Every row gives one point. A path goes straight from each point to the next, and from the last back to the first. The post is the endless flat space through its rows: a point in 2 columns, a line in 3, a plane in 4, and so on, so that a path can go around it. Count how often the path circles the post. Going back the other way cancels.
In the rows, zero is written as 128.

Post, 2 rows:
[[105 165 184]
 [140 145  95]]
Path, 15 rows:
[[ 86 197  93]
 [ 64 116 109]
 [107 113 172]
 [118 120 148]
 [ 41 146 115]
 [ 71 192 122]
 [131 196 150]
 [207 150  73]
 [157 126 174]
 [103 114 189]
 [193 116 153]
 [133 161 177]
 [116 135 180]
 [ 74  88 136]
 [102 151  95]]
Times around: 1

Post (8 x 9):
[[164 114 149  39  52  99  92  29 174]
 [152 156  97 178 138  90 190  95  85]
 [165 125 129 174 163 167 157 155 151]
 [156 129 108 116 147  60  54 102 175]
 [106 117 139 123 174 223 159 174  43]
 [146 122 162 134 102  54 187 137  84]
 [108 124 105 166  23 122 163 158  37]
 [136 139 197 168 187 105  38  93 166]]
Path, 23 rows:
[[ 84 172 136  93 121 168  56 119 147]
 [166 152 142 155 141 142 150 161 129]
 [192 112 110 107 105 138 174 178  53]
 [134  72 154 103 149 113 125  73  64]
 [123 114 121 170 104 107 168  62 178]
 [101 144 119 135 199 104 203  76  88]
 [130 101  72 138  83  92 118 123 104]
 [167 106 128 180 100  78 110 119  88]
 [214 120 175 102  51 104  77 140 150]
 [166 179 193 192 149 122 111 103 184]
 [ 67 126 119 177  82 145 146 197 107]
 [125 116 160 165 148 126 116  97 109]
 [155 134  84 188 123 106 184 117  77]
 [185 133 150 110 123 132 127 112  75]
 [178 162 166 107  84 113 120 135 157]
 [ 81 143 152 101 148 154  83 147 115]
 [141 106 138 142  83 132 116  71 158]
 [131  82  90 159 109 108 142 114  55]
 [190 151 180 144  87  96  85 118 125]
 [196 152 182 132  89 107 101 205 145]
 [189 107 151 145 111 118 119 137 110]
 [164  65 176  73 246 129 169  79 101]
 [104  98  98 178  50  99  85 137 162]]
Times around: 1

Post:
[[113 226 156 134 127 107 160 188 115 153 180 113  35 160]
 [148 162 189  84 108 163 101 154 121 151 197  68  95  92]
 [149  62  46 181 134 111 109 149 199 127  83 122 100  99]
 [138  56 113 181 121  70 169 132 168 141 100  76 185  98]
 [112 108 141  56  43 168 156 172 125 134  81 196 176 108]
 [110  60  52 107 151  39  89 139 211 139  70 213 211 130]
 [144 192  94  41 164  53 180 219 119 121 108 113  90 151]
 [121 102 159  66 127 200 101 161  70 210  65 191 172 144]
 [166  73 126 165 118  62 115  63 161 125  75 137 104  92]
 [175 186 175 134  80 154 104 155 105 115 154  55 105 174]
 [132  61  95 125 165 139 144  74 238 144  79 164 160 134]
 [148  88  98 149  77 140 132  90  78 104 192  84 127 113]
 [158 166 179 140 131 180 127 163  85  95 161 116 133  97]]
Path (13 x 14):
[[156  84 173 134  92 110 149 152 150 124 127  70 128 101]
 [ 67 129 111  73 130  48 128 188 119 108 136 112 131 127]
 [133 156 129 124  92 166 113 132 121 158  98 145  81 144]
 [138 160 126 119 126  77 182 143 137 140 138 171 122  83]
 [177  99 128 182 137 116  79  71 134 192 122 141  51 173]
 [134  92 107 159 114 133 130 146 192 137 159 117  26 105]
 [126  98  43 163  97 124  69 201 107 106  82 181  75 105]
 [122 134 127  64 155 112 151  92 235 101  65 113 128  58]
 [187 119 121 147 167 122 162 119 154 157  84 110  76  53]
 [133 149 136 105 114  67 125 107 100 175 134 175 115 180]
 [174 137 125 176 114  91 134 176 176 165 138 122 143 145]
 [175 137 106 115 116 130 183 101 166 168  87 116 158 117]
 [182  98 184 115 137 109 121  88 153 147 121 120 177 119]]
Times around: 2

Post, 17 rows:
[[ 89 178 145 113  15 102  97 172 134 237 133 170 132 116 206 146 160 143]
 [163 113 128 141  99 189  97 126 137 140 171 134 162 129  98 133 105  69]
 [143 136  97  83 129 129 138  96 131 124 177 144 131 104  88 111 121 134]
 [151 120  98 114 120 159 111   7  71 128 105 188  40 148 158 138 164 179]
 [117 140  73 121  96 118 105 177 130 120 143 105 121 148 172  96  77 153]
 [160 137 103 174 111  77 121 119 176  84 177 121 165 122 105  91 143 116]
 [111 143 130 133 134 124 117 183 133 114 151 115 129 144 100 155 141 171]
 [156  90 106 108 130 117 120 119 162 174 104  64 161 172 121 133  96 134]
 [103 152 133 137 139 135 138 154 183 119 131 133 131 128 143 102  92 155]
 [124 138 138 127 109 109 149 128 147 102 170  87 134 135 153 151 131 111]
 [137 114 151 117 159  95  97 117 155 116 169 109 132 117 126 134 108 129]
 [139 123 124 153 122 158 115  56  81 169 137 104  58 102 117 131 149 120]
 [141 143 117 148 159  80 136 144 171  96 166 119 107 131  91 143 139  68]
 [160 108 119 132  74 124 118  70 100 126 110 154  76  57 119 184 141 125]
 [110  79 136  85 151 113 120 131 105 113 103 130 127  86 133 111 157  99]
 [139 173 151 135 137  87 144 160 105 102 143 140 131 136 119 118  94 140]
 [141 134  75 135 175 128 137 152 127 128 127 107 148 132 160 161  92 151]]
Path, 7 rows:
[[131 122 131 105 144  80  85 127 114 161 113 117 117 133 138 138 162 130]
 [131 139 135 109  98 134 104 126  76 149 169  86  94 130 155 148 143 132]
 [146 145 103 121 127 103 176 153 141 118 163 117  96 106 115 170 115 130]
 [142  93 100 106 108  94 115 119 144 102 123 133 112 146 122 120  99 120]
 [128 139 124 139  65  87 147 142 153  92 134 124 160 103 119 139  94 127]
 [ 84 189 126  94 107 159  97 152  99 160 144 136  99 113 114  83  94 101]
 [ 93 125 116 110 128 111  97  98 123  89 175 133 119 133 125 135 138 104]]
Times around: 1

Post:
[[163 144  92 195 170  89  97 124  92  72 134  50 182 118 113 166 127 142]
 [209 120 160 114 143 112 137 129 140 172 155 133 173 177 126 149 189  45]
 [ 99 146  98 133 152 217 161 104 118 148  65 101 184  68 160 168  66 172]
 [164 161 135 123 148 112 168  92 135 150 138 108 125  75  90  95 138 143]
 [170 149 163 153  92 147  91 138  21 115  98  68 133 142 192  77 157 162]
 [163  53 175  84  88 115 223  68 177 127 134 115 121  92 156 112 110 116]
 [170 137 161 143 156  96 110 117 138 129 103 118 155 104 144  95  65 149]
 [160 122 156 105 143 178 153 121 111 172 155 134 145 134  74 173 126 154]
 [120 142  81  78  99 145 165 102 149  68 129 138 123  53 180 166  82 110]
 [144 140 101 158 119 199 128 150 135 148 106 179 170 153  71 136 153  98]
 [ 98 137 114  94 143 249 154 174 241 137 151 117 102  52 138 190 118 106]
 [184 121 110 141  72  82  84 112 130 149 112 110 183  90 144 213 156 157]
 [159 119 140  81 153 180 159 112 113 121  77 100  78 111 118 160 111 124]
 [173 171 127 115 128 189 114  92 185 153 124  68  90 122 139 152  92 159]
 [152  93 110 172  73 140 171 149 132 187 184  81 110 100 153 177 148  78]
 [122 120 172 146  98 159 108  70  77 113  90  49 153  97 144 235 114 101]
 [171 189 110 101 120 148 161 170 139 133 137  55 122 104  64 151 119 143]]
Path:
[[150 107 117 201 142 123  85  75 151 155 150  51 130 108 106 158 159 136]
 [176  86 160  66 124 171 153 127 160 138 164 116 161  56 117 161 105 133]
 [178 157 132 146  78 134 112  64 102 157 150  73 145 112 126 121  88 116]
 [126 107  81 175  82 209 178 109  71 225 115  97 146 110  83 145 180 147]
 [156 114  99 103  88 114 176 132 189 169  91  90 102 124 173 148  74 133]
 [158 164 117 162 109 115 145  92 139 142 123 147 115 111 139 120 139 108]
 [157 169 152 153 103 168 166  91 145 130 172 107 137 100 125 135 172  87]
 [144 180 166 113 177 130 168 106 186 132  79 150 114  63 189 101 128  93]
 [129 152 161  63 151 204 176 112 111 184  80  99 110 154 121 156 117 139]
 [111 128  97 131 127 166  94  96 109 176  59 171 163 127 179  96 107 109]
 [127 127  67 138  62 214 119 132 133 128 146 104 152 106 160 165  98 165]
 [202 148 137 131 157 111 103 148 129 150 134 176 150  93 163  57 125  75]
 [199 136 155 112 210 138 151 119 155  44 128  79 142  80 122 152 124 158]
 [139 181 180 184  91 108 145 220 109 123 143  67 186 102  59 199 128  97]
 [141 115 160 167  69  93 136 118 141 156 177 100  54 126 138 151 174  94]
 [175  99 161  74  79 102  78 103 142 104  78 122 167 148  80 135 140 167]
 [ 97 132 132 149  40 217 100 114 121 148 132 146 165  84 159 152  89 101]
 [136 116 144 120 173 212 175  48 129 107  34  98 152  59  98 147 141 109]
 [160 102 171 104 152 165 149 114 104 138 183 122 156  66 140 170 139 180]
 [153  97 166  93 115 210  79 111 188  92 127 101 144 108 214 143  63 108]
 [110 133 134 122 135 214  93 118 115 130  88 129 152 123 129 104 101 151]
 [156 172 103 151 154  90 108  79 107 170 153 111 130  77 107 164 191 119]
 [117 143  90 149 138 121 123 113 130  92 102 108 111 109 105 153 136 155]
 [134 114 100 139 143 111  47 115 114  99 130 101 153 115 134 133 138 165]
 [181 117 109 123 145 142 122  90 168  72 141 121 209 176  89 113 123 104]
 [157 124  95 191  97 177 149 126 160 123 105  85 149  96 107 127 171  95]
 [176 102 105 179 171 200 211 112 163 155 129 117 139  95 110 174 166  89]
 [103 167 140 147 167 144 115  95 125 105 121 124 104  79 158 186  92 162]
 [172 135 150 137 131 176 119 106 180 153 104  60 111 138 169 190 170 108]
 [176  96 211 151  93 166  89 128 141 151 112 145 144 128 172 152 137 108]
 [173 143 117  66  87 234 123 172 127 134 123 123 114  85 124 188 114 126]
 [122 111 102 138 125 179 168  54 100 126 114  73 144 102 133 120 115 110]]
Times around: 1

Post, 17 rows:
[[ 92 143 104 141 101 173 167 130  76 148 141 121 180 149 204 186  84  82]
 [162 117 107 107  85 125 125 125 142  71 150 143 111  90 149 179 151 145]
 [150  94 151  85 162 173 128 145 148 115 197 187 123 157  68 224 146 149]
 [133  76  91 127 189 139  36  96 154 160 160 179 112 104 204 234 166 214]
 [ 87 153 117 127 139 165 148 163 143 176  43 153  88 122  60 102  91 145]
 [143  67 189 172 224 174 132 129 121 155 217 147  39 139  80  81 178 110]
 [125  40  52  75 131 137 151 113  43 126 213 110 155 147 148  99 111 169]
 [165 122 151  93 104 189 173 200 146 188  86 132 130 125 138  73 137 169]
 [143 123 177 157 183 110 163  62 129  52 153 126 102 121 145 121 194 174]
 [ 97 150  70 146 111 135 117 195 161 120 160 130 161 155  84  91 106 170]
 [157  82 151  85  76  93 143 120  83 176 184 166 155 152 164  87 149 180]
 [ 43 158 136  24 163 107 160 170  82 121 146 179 125 127 117  66 131 133]
 [195 110 108 173 129 192 175  67 158 164 127 219 147  91 150 149 135 146]
 [123 160 178 133 137 167 158 105  45 100 120 131 189 103 133 195 177  23]
 [163 114  92  90 130 125 201 136 194 148 115 143  73 161  71  71 190 168]
 [172 176 162 172 137 140 122  77  99 101  94 203 134 165 195 115 166 133]
 [144  77 147 118 184 135 122  58 191  84 163 103  97 159 118  74 165 141]]
Path:
[[132 156 138  65 142 189 199 148  97 151 104 111 159 126 163 113 167 162]
 [ 48 131 159 131 118 122 198 137 111 140 148 183  63  87 130 119 170 153]
 [114 139 116 134 162 159 171 129  90 144 130 216 118 125 170  93 149 180]
 [120 131  58 202  73 158 136 168 118 153 178 141 149 171 111 136 156 179]
 [138  58 123  90 117 239 165 168 117 146 166 190 105  87 183 137 136 194]
 [136 117 108 147 106 161 118 124 141  73 177 179 124 157  59 113 186 129]
 [106 114  75  70 138 108 202 102 160  68 114 163 120 138 150  31 137 176]
 [125  87 161 157 175 193 136 160 113 169 125 146 196 127  98 141  77 126]
 [205  97 163 107 176 157 132 185  32 201 139 129  83  81 167  44 137 139]
 [193 134  64  87 157 216 174 129  81 191 111 192 146  99 115 162 172 124]
 [115 111 153  85 149 151 147  67 111 150 122 184 112 108 139 153 143 135]
 [137  72 124  90 160 184 158  74 222  98 127 143 114 113 132  84 142 145]
 [132 108 117 153 164 122 130 103 145 125 143 184 144 111  94 141 167 123]
 [114  97  99 100 121  92 127 116  98 115 163 153 125 136  93 182  85 186]
 [172 108 143  66 162 126 185  71  67 113 127 122 120 135 196  98 131 204]]
Times around: 2

Post, 17 rows:
[[159 116 113 116 149  80  53  91 173  80 122 121 100 146 126 106 147 101]
 [ 96  80 113 128 153 160 105 158 175 117 182 144  89 147 104 181 146 116]
 [116 224 213 118 139 154 162 154 102 168 112 134  28 142 169 109  77  73]
 [135  49  75 100 193 140  61  90 132 132  93 100 123 181 166 107 132  94]
 [ 73 191 102  87 108 185 221 121 110 192 119 112  94 125  94 186 107 128]
 [100 127 171 136 113 136 106 134 170 121 118  43 132 161 184 124 150  84]
 [138 161 100 156 127 126 106 102  69  88 127  86  79 100 140 168 163 110]
 [165  71 159 128 104 163 163 187  73 125 113 106 156 126  81 152 206 138]
 [151 116 154  89  33 150 108 159 100 136 146 131  69 151 105 161 104 143]
 [123  65 123 104 212 116  75 120  60 131  70  55 102  59 101 131  71 225]
 [167 159 129 179 118 160 120 125 172 127 146 177 150 165 216  59 115 124]
 [139 187 134  93 116 144  88 150 100 140 153 122 126  60 178 114 144 110]
 [142  66 160  94 125 183  44 134 140  41 122 166 166 101 163 101 159 151]
 [125  70 149 135 124  74 110 101 107 123 127 124 105 128 139 148 137 107]
 [126 112  64 124 106 111  70 145 147 107  82 132 133 106 168 143 137 114]
 [129 128  89  97 125 164  53 103 192 137 111 111 142  86 138 194  95  71]
 [ 97 160 121 147  96 183 149 112 171 219 107 133  93 111 151 141 150 132]]
Path, 29 rows:
[[127 107 115 152 167 133  66 191  61 139 102 110 126 137 142  80 166 137]
 [188  24 187  90 138 105   7 131 129 163  51 156 137  10  77 154 116  81]
 [131  83 175 155  71 160 103 159 217 130 165  65  71 156 138 118 123 116]
 [191 122 135  84 100 122 110 124 118 137  90  91 121 127 180 117 156 136]
 [129  87 107 132 122 137  97 113  99 153 123 102 118  88 188 122 131 168]
 [ 66 109 159  88 115 149 134 148 107 144 128 105 107 121 206 101 162  79]
 [ 99  48 130 112 147 169 137 111 151  96 134 111 136 168  67 163 181  98]
 [ 53  88 104 168 166 157 132 120 117  48 126  79 111 116 156 150 154 105]
 [219 139 137  91  97 192 118  41 120 149 124 105 110 123 166 135 125  68]
 [171 141 158  82 108 147 105  94 142  71 151 153 101 201 148  88 188 120]
 [169 116 108  95 195 181  49 145 127 164 147 226  92 185 170 105 123 125]
 [132  98  86 118 148 125 125 130  65 169 158 171 134 156  91 115 120 112]
 [103 102 126 171 147 116 112  95  91 131  84  50 127 104 124 172 126 154]
 [104 113 159 141 157 139  93  73 150 107 109 125 151 104 161 169 108 114]
 [138 119 123  82  81 114 121  79  84 146 121 161 202 140 114 114 165  54]
 [111  53 129 199 108 138 138 118 102 112 105  85 129 151 146 104 180 107]
 [142 135 137  79 138 182 173  98 102 103 143 158  95 126  87 142 124 123]
 [ 91 186 169  73  87  98 112 136 214 103 108  89 155  48 159 182  96 126]
 [ 98 178 148 149 165  55 167  94 127 140 108 170 102  91 171 122 146 116]
 [144 124 110 155 146 164 107 136 122 139  81 119 114  89 196 205 136 120]
 [182 120 114 138 117 126 117 105 150  86 133 123 104 168 140 136 121  94]
 [128  75 131 140  93 118  48 113 111 126  94 100  32  99 153 103 110 139]
 [126  90  94 103  92 201  66 122 107 183 108 151 131  99 138 134 124 129]
 [ 52  59  97  92 112 159  88 139  73  97 158 125  97  54 162 121 152 151]
 [125 139  99 131 144 210 112 142 149  97 121 146  83  94 148 171 168  86]
 [163 101 125 102  92 160 117 161 136 126 105 133 122 122 112 179 153 108]
 [136 169 178 125 211 125  93  92  98 107 130  80  78 138 157 113  64 120]
 [154 195 113  81  44 150  99 126 156 151 163 156 170 134 105 118 133  88]
 [126 161 170 124 214 125 102 155 167  97  84 109  88 189  78 119 116  81]]
Times around: 2

Post (17 x 18):
[[163 108 113 145  96 174 160  96 123  62  33 137 120 121 103  76 126 148]
 [119  80 167 191  90 129 179 195 167 144 150 147 199  92 143 132  77 129]
 [ 76  57 150 157  87 127 191 154 119 135 181  94 155 129 150 109 106 173]
 [ 65 158 148 139  84 135 109 164 110 143 134 100 112  97 114 134 136 149]
 [159 170  84 146 115 163 122 127  90 104 102 108  43 150  47  91 110  86]
 [200  97 114 156  94 186 112 119 115  87  72 107  38 142 101 115 164 114]
 [ 68 104 145 112 119 148 147 152 158  89 166 145 109 125  71 141 118 133]
 [ 96  85 106 175 152 114  70 122 126  14 108 112 199 164 138 131 135  83]
 [128 125 130 134  87 113 155 106  89 141  78 139  42 118  45 128 174  91]
 [125 102 178 107  54 135 179 147 158  97 165  78 216 105 135 129 127 115]
 [119  94 116 141 115 121 206 200 173 167 167 101 235 111 145 137 142 175]
 [ 65  96 129 154 111  74 202 214 167  75 164 100 185 100 185 111 132 129]
 [138 179 127 142 113 154 143  49 125 117  96 136  47 164 120 107 169  94]
 [114 117 172 145 161 173 149 125 102 154 157 114 109  73 104 104 160 102]
 [122 114 129 146 134 131 170 168 110  71 122 132 162 100 174 184 101 132]
 [125 153 165  83 117 166 125 153  75 157  93 140  72 162  87  90 159 102]
 [105 115  80  98  86 145 102 104 105 148 128 123  65  95 102 111 142  89]]
Path (24 x 18):
[[100 172 111 124  90 108 151 148 119 110 119  91 102 105 142 160 137 167]
 [105  87 103 150 149  94 159 111  95  91 127 137 141  92  98 104 195 116]
 [ 91 116 151 147 170 142 138 147  75  61 181  72  83 175  74  91 154 139]
 [114  99  92 146 141  85 206 133 117 195 146  68  55 128 103  48 205 161]
 [ 95  72  47  76  75 111 125  87 104 166  33 142 100 176  75 136 143 118]
 [112 167 188  30  38 196 144  77  85 110  99  58  40  73 137 103 215 118]
 [ 64  89 156 164  75  78 173 143  66  72  94 113 130 174 172 132 133  89]
 [131 106 155 157 126 133 156 126 127 113  43 198 177 101 108  48 205  79]
 [ 55 132  66 169 106 172 151 139 167 151 187  93  28 102  86 108 193 161]
 [161  53 109 213  75 182 124 179 110 113  86  95 115  86  91 123  72 152]
 [133 125 164 101 121 139 122 167  34 101  96  58  86  89 148  79 170  91]
 [102  91 148 151 109 121 144 144 112 159 156 191 115  70 135 116  85 143]
 [124 123  76 132 113 150 116 167  71  73  44 174 179 110 131  87  95 122]
 [137 110 134 140 111 168 119 216 180  88  96 125 169 168  47  84 160 124]
 [ 86 162 153  52  51  91 174 155  84  53  49 124  95 166  99  82 178 130]
 [202 174 128 141 180 111 182 114 163  80 143 119 179 157 214 117 200 102]
 [194  82  81 117 145 165 208 149 100 145  99 148 107 164 103  88 159 113]
 [ 70 161 109 177  28 177 151  99 161 100  86 153  88  75 105 144  91 159]
 [153  87 131 148 118 181 137 100 101 123  92 102 185  73 168 185 118 157]
 [119 188  76 216  87 117 143 121 206 147 150  86  98 103 178 105 139 143]
 [185  68 130 182  67 110 192 179 187 178  95 152 228  79  64 127 105 139]
 [109 129 126  79  65 126 118 125 121 157 197  78  27 165  99 142 111  97]
 [136  99 153 168 118 139 129 152 105 133 139 143 178  71  93 155  90 172]
 [125 102 166 174  88 161  88 125  63 151 206  39 116  67 125 102 129  86]]
Times around: 1

Post, 17 rows:
[[135 116 138 134 168 154 191 128  84 118 125  98 138 101 120 141 183  93]
 [154 148 127 152  76 190  90 101 142 139 166 136 181 160  92 184 123 140]
 [163 143   9 131  80 124 157 108 156 150 130 201 117  98 148  84 134 101]
 [ 74  96 142  85  59  73 111  53 168 140 162 114 147 134 134 216 127 134]
 [ 98 133 120 103 212 123 132 122 127 116 109  53 151 196 185  83 113 142]
 [ 97 177  96  86   7 114 139  61 147 100 119 139 165 147 165 111 165 110]
 [ 95 110 161 164  73 145 144 136 160  88 207 138 146 114  93 127 131  95]
 [116  88 116 166 165 129  94 159  78 152 126 156 115 151  79 138  95  59]
 [ 78 100 121 103 159 142 176 160 178 121 135 191 185 110  89 113 113 185]
 [135 132  73  93  92 124 136 139  71 162 166 116 155  82 130  92  74 159]
 [165 203 140 118 163 123 123  94  87 131 120 122 113 137 170 169 135 117]
 [113 156 112 117 130 112 135 114 105 190  64  73 125  94 172 131 158  64]
 [196 167 173  68 184 129 155  76  83 161 132  77 151 141 151  67 110 151]
 [ 82 134 144 121 138 139 165  73  74 203 132 107  87 194 194 113 173  84]
 [128  96 146 134 130 150 147 160 138 181 109 118  65 156  99 160 168 144]
 [150 144  94 130 107 131  19 102  75 116 188 162 182 138 148  68 130 139]
 [131 140 110 187 187  68 116  99 120 108  89 124 163 142 121  85  99 163]]
Path, 18 rows:
[[102 171  78 115 130  98 137 106 157 119 132 143 158 150 111  94 133 166]
 [ 95 131  62 107  83 182 193 119  97 173 150 132 104 138 139 106 132  91]
 [138 105  68 103  89 152 167 138 126 153 104 120 109 117 143  59 151 151]
 [107 104 188 114 102 163  84 110  72 145  92 111 241  95  83 149  85 109]
 [207 126 152 113 232 191 113 162 118 127  89 116 131 167 120 135 142 175]
 [134 121 191  91 193  81 180 160 139 134  66 104 153 112 176 105 212 170]
 [124 125 101 123 106 127  44 107 139 166 185 136 194 116 125 100  99  94]
 [ 95 150  91 152  75 117 164  46 129  77 127 153  74 173 133 187 246  69]
 [ 63  76 142 149 149 170 126 126 127 140 165  89 120 108 143 153 149 106]
 [112  53 105 125 146 153 121 117 123 113 155 158 164 191 162 103  93  80]
 [166 178 111  68 121 145 150 170 172  65 165  83 123 131 210 154 183 131]
 [116 169 187 106 131 124 218  80 121 145 195 176 147  98 123 164 142  77]
 [ 87 168 108  83 131 160  79 122  82 191 115 147 129 154 141 140 128  61]
 [127 102  83 131 106 101  93 122 170 147 114  49 108 176  95 121 138 103]
 [138  96  68 158 110 138 121  50 157 153 130  90 108  93 131 136 196 133]
 [139 141 126 111 131 205  87  85 110 165 124 198  79 238 135 198 121 131]
 [148  75 137 111 105 135 153 139 113 165 102 163 162 142 130  88 124 121]
 [127 160 148 105 109 108  98 154  80 174 169 173 148 148 143 135 146  81]]
Times around: 3
